Each row is a point. The points of each table are mixes of a few directions, plus a little noise. Count the directions of each table, and those that both share. Where both have some left over, give the other angles between the two spaces (their principal angles), to ten degrees, smallest first.

First (7 x 3):
[[-0.68  1.93 -0.54]
 [ 0.37 -0.25  0.57]
 [ 1.45  1.07  3.08]
 [ 0.05 -2.89 -1.05]
 [-0.64 -0.24 -1.27]
 [-1.03  2.84 -0.67]
 [ 0.54 -2.51 -0.06]]
Second (4 x 3):
[[ 0.96 -1.59  1.14]
 [-2.05  1.70 -3.10]
 [ 0.53  1.04  1.42]
 [ 0.50 -1.10  0.46]]
Directions: first 2, second 2, shared 2

First (6 x 6):
[[-0.02 -0.03 -0.04 -0.02  0.07 -0.01]
 [-0.24 -0.27 -0.49 -0.16  0.74 -0.05]
 [ 1.30  1.49  2.67  0.88 -4.04  0.29]
 [-1.66 -1.90 -3.40 -1.12  5.16 -0.37]
 [ 0.39  0.45  0.81  0.27 -1.22  0.09]
 [ 0.23  0.26  0.47  0.15 -0.71  0.05]]
Second (9 x 6):
[[ 1.51  2.97 -1.14  1.42 -1.24  0.16]
 [-0.36 -1.49  2.80 -0.59 -1.78  0.06]
 [ 1.11  2.03 -0.07  1.02 -1.59  0.18]
 [-0.13  0.58 -2.70  0.17  2.36 -0.12]
 [-0.71 -0.46 -2.69 -0.39  3.23 -0.19]
 [ 0.39  1.24 -1.90  0.53  0.97  0.00]
 [-0.56 -1.63  2.21 -0.72 -0.98 -0.01]
 [-0.86 -2.65  3.98 -1.15 -2.08  0.08]
 [-0.45 -0.59 -0.56 -0.34  1.09 -0.06]]
Directions: first 1, second 2, shared 1

First (8 x 11):
[[-0.59 -0.03  1.49 -1.00  0.95  0.66  0.28  1.34  1.66 -1.08  1.25]
 [ 0.49  1.06 -2.15  1.48 -1.03 -0.93  0.44 -1.21 -4.47  1.00 -0.51]
 [ 0.95 -0.87 -0.59  2.58 -4.03  1.73  2.22 -1.75 -1.30 -0.87  1.04]
 [ 0.31 -2.07  1.34  0.05 -1.46  1.57  0.13 -0.52  4.49 -0.75 -0.14]
 [ 0.12  0.33 -0.85  0.08  0.41 -0.87 -0.65 -0.41 -1.06  0.89 -0.98]
 [-0.64  1.92  0.25 -0.33  1.08 -0.18  1.25  1.50 -3.32 -0.97  2.23]
 [-0.25 -0.24  0.41 -0.82  1.04 -0.22 -0.85  0.40  1.54  0.22 -0.51]
 [-0.43 -0.08  0.07 -2.02  3.03 -1.69 -2.83  0.62  2.41  1.53 -2.38]]
Second (10 x 11):
[[ 1.09  0.07  1.45  1.46  2.12  3.51 -1.51  0.25 -0.35 -1.71 -1.37]
 [-0.49 -0.07  0.58 -1.38 -0.29 -0.39  0.73  0.87  2.21 -0.23  1.21]
 [ 0.33  3.15 -0.25 -2.40 -1.00  1.24 -0.06 -1.96  0.51 -0.06 -0.23]
 [-1.01 -3.14 -1.20  1.71 -0.64 -3.97  1.03  1.43 -1.06  1.57  0.88]
 [ 0.91  1.29  0.51  1.58  1.27  3.08 -2.09 -2.38 -3.05 -0.89 -2.44]
 [-0.03  1.74 -0.65 -2.25 -1.32 -0.53  0.87 -0.38  1.42  0.48  0.76]
 [ 0.56  1.52  0.25  0.38  0.49  2.08 -1.29 -2.02 -1.81 -0.52 -1.53]
 [-1.09 -0.92  0.46  0.19 -0.19 -1.10 -0.07 -0.67 -0.55  0.20  0.32]
 [ 1.71 -0.88 -2.10  0.56 -0.20 -1.23  1.68  4.04  1.80  0.86  0.74]
 [-2.00 -2.75  0.94  0.16 -0.23 -2.71  0.71  0.82  0.87  0.31  1.64]]
Directions: first 3, second 4, shared 1; angles 90, 90

First (8 x 14):
[[ 0.05  0.73  0.11 -1.66  0.23  2.31  0.29  0.41  1.06  0.73  1.57  0.08
   0.14 -0.13]
 [ 1.27 -0.73 -0.58  5.08  0.11 -1.41 -1.95 -0.77 -2.61  1.82  0.78  5.33
   2.16 -1.34]
 [ 0.90  1.01 -0.46 -0.95 -0.60 -0.49  0.24  0.16  0.08 -0.06 -0.64 -2.33
   0.37 -0.27]
 [-2.96 -1.77  0.35  0.95 -0.06 -4.35 -2.76 -1.10  3.52 -1.98 -2.70 -3.48
  -0.62 -1.70]
 [-0.76 -0.34 -3.26 -0.28 -2.37  0.74  1.63  0.34 -0.89  0.14 -1.65 -0.88
  -1.51  0.35]
 [ 1.25 -0.33  0.90 -0.27  0.93  0.93  1.03  0.26 -0.13 -0.93  1.15  0.69
   0.52  1.12]
 [ 0.25 -0.02  1.36 -1.04  1.03  0.85  0.63  0.23  0.40 -0.68  0.88  0.05
  -0.12  0.90]
 [ 0.01  1.46  1.57 -1.84  0.72  1.42  0.89  0.46 -1.43  0.96  0.64  0.54
  -0.94  1.07]]
Second (11 x 14):
[[-0.19 -1.79 -1.94  0.34 -0.94  1.04  2.16  0.27 -0.18 -1.51 -0.47  0.43
  -1.07  1.36]
 [ 0.41  0.65 -0.26 -1.28 -0.41  1.18  1.96  0.55 -1.81 -0.02 -0.36 -0.14
  -1.10  1.56]
 [ 0.90 -1.74  1.68  2.70  2.02 -0.56 -1.40 -0.50  1.07 -0.87  2.05  3.15
   2.08 -0.33]
 [-0.38  0.88 -3.38 -1.35 -2.36  2.33  1.01  0.58  0.07  1.61 -0.21 -0.99
  -0.63 -0.66]
 [-0.82 -1.66 -3.02 -1.31 -1.24  4.21  1.52  0.52  3.36 -0.63  1.90  0.21
  -0.25 -0.06]
 [ 0.49  1.33  1.80  2.01  0.48 -4.22 -2.36 -0.71 -2.32  1.04 -1.77 -0.22
   0.81 -1.02]
 [ 1.10  1.03 -0.73 -0.27 -0.95  0.29  2.39  0.51 -4.11  0.54 -1.19  0.53
  -1.23  1.76]
 [ 0.81  1.82  2.01 -0.11  0.65 -1.82 -0.42 -0.08 -2.67  0.85 -0.95 -0.15
  -0.08  0.34]
 [-0.92 -1.26  2.63 -0.97  1.86 -0.61  0.00 -0.08  2.19 -2.44  0.23 -1.09
  -0.60  1.22]
 [-0.05  1.40  1.01  0.58  0.35 -1.49 -3.24 -0.62  1.31  1.86  0.45 -0.42
   1.61 -2.73]
 [-1.17 -0.60  0.40 -0.51  0.38 -0.27 -1.57 -0.32  3.22 -0.57  0.41 -1.15
   0.42 -1.30]]
Directions: first 6, second 5, shared 5

First (8 x 20):
[[ 0.06  0.09 -0.22 -0.07 -0.07 -0.15  0.24  0.10  0.19  0.29  0.02 -0.05
  -0.14 -0.09 -0.21  0.35  0.13  0.10  0.04  0.37]
 [-0.16 -0.13  0.57  0.11  0.25  0.29 -0.45 -0.18 -0.46 -0.69  0.01  0.16
   0.35  0.06  0.61 -0.51 -0.05 -0.24  0.13 -0.74]
 [-0.17 -0.15  0.73  0.07  0.28  0.30 -0.67 -0.17 -0.68 -0.79  0.01  0.14
   0.50  0.16  0.62 -0.73 -0.09 -0.15  0.10 -0.97]
 [-0.83 -0.86  3.36  0.68  1.15  1.64 -2.98 -0.83 -2.97 -3.64 -0.09  0.54
   2.03  0.52  2.90 -3.16 -0.77 -0.91  0.38 -4.67]
 [ 0.69  0.68 -2.58 -0.37 -0.83 -1.21  2.25  0.66  2.16  2.77  0.08 -0.43
  -1.47 -0.45 -2.22  2.39  0.54  0.61 -0.35  3.39]
 [ 0.87  0.82 -3.39 -0.67 -1.14 -1.65  2.96  0.98  2.86  3.68  0.10 -0.56
  -2.05 -0.46 -3.05  3.12  0.75  0.73 -0.42  4.61]
 [-0.82 -0.83  3.22  0.54  1.03  1.48 -2.61 -0.84 -2.55 -3.28 -0.06  0.62
   1.80  0.38  2.58 -2.87 -0.59 -0.77  0.47 -4.10]
 [ 0.41  0.44 -1.60 -0.24 -0.52 -0.76  1.35  0.35  1.33  1.70  0.08 -0.28
  -1.02 -0.16 -1.36  1.40  0.32  0.44 -0.23  2.21]]
Second (9 x 20):
[[-3.05  2.45 -1.62  1.38 -0.38 -0.49  1.90 -1.78  0.75 -0.63  2.28  0.58
  -0.51 -1.84 -1.17  1.24  2.95 -2.04 -3.68  1.45]
 [ 0.18 -0.02  0.11 -0.04  0.00 -0.05 -0.03  0.06 -0.11 -0.09 -0.13  0.01
   0.09  0.01  0.04 -0.19 -0.14  0.04  0.12 -0.07]
 [ 0.47 -0.35  0.24 -0.20  0.08  0.09 -0.31  0.23 -0.08  0.19 -0.27  0.01
   0.05  0.23  0.27 -0.13 -0.29  0.13  0.47 -0.04]
 [ 2.11 -1.66  1.22 -1.05  0.17  0.39 -1.37  1.24 -0.55  0.43 -1.57 -0.26
   0.42  1.36  0.76 -0.82 -2.09  1.43  2.64 -0.99]
 [-2.22  1.80 -1.25  1.12 -0.35 -0.25  1.36 -1.22  0.51 -0.54  1.54  0.38
  -0.37 -1.40 -0.93  0.86  2.20 -1.55 -2.69  1.03]
 [-0.79  0.78 -0.44  0.42 -0.11 -0.08  0.63 -0.40  0.25 -0.18  0.62  0.08
  -0.08 -0.50 -0.27  0.37  0.85 -0.55 -1.11  0.48]
 [ 3.66 -2.96  2.11 -1.86  0.46  0.59 -2.38  2.05 -1.00  0.78 -2.66 -0.68
   0.53  2.41  1.39 -1.42 -3.61  2.37  4.53 -1.79]
 [-3.19  2.68 -1.72  1.65 -0.43 -0.46  2.16 -1.82  0.77 -0.60  2.39  0.64
  -0.57 -2.06 -1.17  1.23  3.10 -2.13 -3.95  1.35]
 [ 2.90 -2.39  1.65 -1.50  0.37  0.51 -1.98  1.67 -0.67  0.70 -2.13 -0.61
   0.58  1.75  0.99 -1.30 -3.00  2.06  3.69 -1.39]]
Directions: first 1, second 1, shared 0; angles 70
